Each wall is flat, endless, passes through zero and stands at right angles to its row. A trip goes straight from one point to another. List the walls that it crosses, first one first.

Walls:
(1): [2.5 1.2]
(2): [2.0 5.2]
(3): [2.4 1.9]
(4): [-0.7  7.5]
(5): [-2.5  9.8]
(6): [-2.1  2.2]
(7): [2.0 3.1]
(8): [-3.0  4.4]
(9): [-0.9 -3.1]
Trips:
[ 3.0 -3.0] to [ 0.0 -7.6] -> 3, 1
[1.3 0.6] to [7.3 1.4] -> 5
[-3.6  1.8] to [-4.5 -2.6] -> 2, 9, 4, 5

Walls:
(1): [ 3.1  3.3  0.9 -2.2  1.7 -4.0  3.2  0.3 -4.8  5.5  1.5  3.0]
(2): [ 0.7 -1.9 -0.7  2.5 -0.7  1.7  4.2 -2.5  2.1  2.8 -6.2  0.0]
(3): [12.1 -5.4 -2.4  4.5  4.8 -1.0  7.6  0.4  3.8  2.7 -0.1 -2.6]
(4): [-3.1  3.1 -6.0  2.9 -4.8 -2.0  3.9 -0.5  1.4  3.6  3.1  6.4]
(5): [ 5.3  4.4  7.4 -7.4 -1.3 -1.7 -1.5  0.0  4.8  5.9  5.7  2.8]
(6): [-0.7  3.7 -1.6 -7.3 -1.4 -0.2 -2.5 -3.2 -1.1 -5.4  2.6  6.9]
Trips:
[-5.2 -0.9 -2.8  3.5 -2.5  3.4  2.3  0.6 -4.0  3.0  6.3 -3.5] to [-3.1  8.0 -1.8 -2.8  1.6  1.7  2.5 -0.3  3.3 -4.8  1.0  2.6] -> 6, 5
[ 2.6  0.0  0.4  4.0  4.9  1.2 -4.4 -4.4  5.6 -6.6  1.8  4.7] to [-0.4  0.7 -3.6  2.1 -1.4 -8.7  0.4 -2.8  4.1  6.4 -3.6 -2.9] -> 2, 4, 6, 5, 1
[ 2.2  0.3  2.2  1.6  2.1  2.6 -1.7  4.8 -2.6  5.6  3.9 -1.8] to [ 0.3  1.9  2.8 -1.9  6.9  2.1  1.7  2.6 -5.3  2.9  1.1 -0.4] -> none
[ 0.6  2.3  1.8 -1.4 -4.8  1.1 -2.5  5.9  1.5 -7.3  2.9 -0.8] to [-6.4  2.3 -6.6  7.0 -3.4  0.5 -1.8 -3.7  6.3  6.1 -0.4  0.0] -> 4, 5, 6, 2
